Each row of a before or after table is a point. The points were changed in one or more steps. Then noise was added and the rows were shuffled. The steps act on columns, c1 being the first. Write out the steps. A step turns or swaps two columns, mirrors them in a line or flattens them onto one, adds a multiple of one to another, or multiplies or shifts one. Angles are multiples of 10 degrees, from the lower column toward the higher: turns from -170 to 170, lines from 10 to 170 but not 90. Use the fewest steps. Two steps may share a column if one is a turn and the other turns, adds or multiplies; they go together, in the order done. Otherwise the lowest column goes first.

Before, 9 rows:
[[ 13  22]
 [-57  19]
 [-49 -21]
 [ 10 -12]
 [-29 -18]
 [-29 -21]
 [ 81  56]
 [-32 -45]
 [ 18  69]]
After, 9 rows:
[[-10  17]
 [ 55   4]
 [ 38  10]
 [-90 -25]
 [-20 -17]
 [ 44 -42]
 [ 37   7]
 [ 48  33]
 [-42 -61]]
Steps: turn c1 and c2 by 160 degrees

Before:
[[-59 -18 -21   7 -15   1]
 [ -2  13  25  14 -33 -17]
 [-20 -10  -5   5  55 -10]
 [ -7  10  20  13 -18 -56]
 [ 27 -54  -5  42 -16 -21]
 [-16 -14  14 -34  42 -16]
 [ -2   0 -40  55  20  29]
 [ 12 -18 -36  15 -20   2]]
After:
[[ 43  -3  -5 -67 -16 -21]
 [-10  -7  20   2 -17 -57]
 [ -2  -7  25   3 -33 -17]
 [-94   1 -20 -19 -15   1]
 [ 19  -2 -35 -23 -21   2]
 [-32  -1  -6 -11  55 -10]
 [ -4 -19 -40 -27  19  29]
 [-25  15  13   5  41 -16]]
Steps: multiply c1 by 1.6; turn c2 and c4 by 120 degrees; multiply c2 by 0.4

Before (10 x 11):
[[ 32   7  14  39  10  -3  -9 -11 -23   2 -15]
 [-12   5  17 -11  -4 -15 -13 -16  -1 -25 -18]
 [ 29  10  12  -9  21 -35 -16  -5  28   1  -4]
 [-25   5   6   0  10  -4 -24  14 -17   3 -23]
 [  8   9 -22   7  22   9 -13  -7 -11  -6 -11]
 [-17  -2  10  -7  23  -7  -2  -7  23  -4 -20]
 [-19  11   9 -11 -47   2  21 -10  -2  -6  -6]
 [-19   4  10   4  10  12 -20   2  -7  -6   8]
 [-16 -14   9  13 -23  13  -8  82  11 -38   3]
 [-12 -23  19 -16  -6   2  -9  -8 -24   0 -19]]
After (10 x 11):
[[ 56  11  12  40  41 -14 -16 -12  27  -1   4]
 [-25  16  18  40  15   6 -11  -5   0 -24  -7]
 [ 65  15  13  88   4  -9  -7  -5 -25   0  -4]
 [-38  -3  10  54 -11 -14 -18  -7  -7  -6   8]
 [-52  21   7  47   6  -9 -24  30 -19   3 -10]
 [-35  15  11  44  12 -22  -2  14  22  -4 -15]
 [-37  11   9  39  -9  48  22 -18  -2  -6   6]
 [ 18  14 -20  58  -6 -25 -14  -5  -9  -7   1]
 [-23   0  19  32  -2   3 -11  36 -24  -2 -30]
 [-31 -10   8  62 -16  20  -8  95  10 -39 -10]]
Steps: multiply c1 by 2; turn c2 and c11 by 50 degrees; add -1.5 times c11 to c8; shift c4 by 50; mirror c5 and c6 in the line at 140 degrees
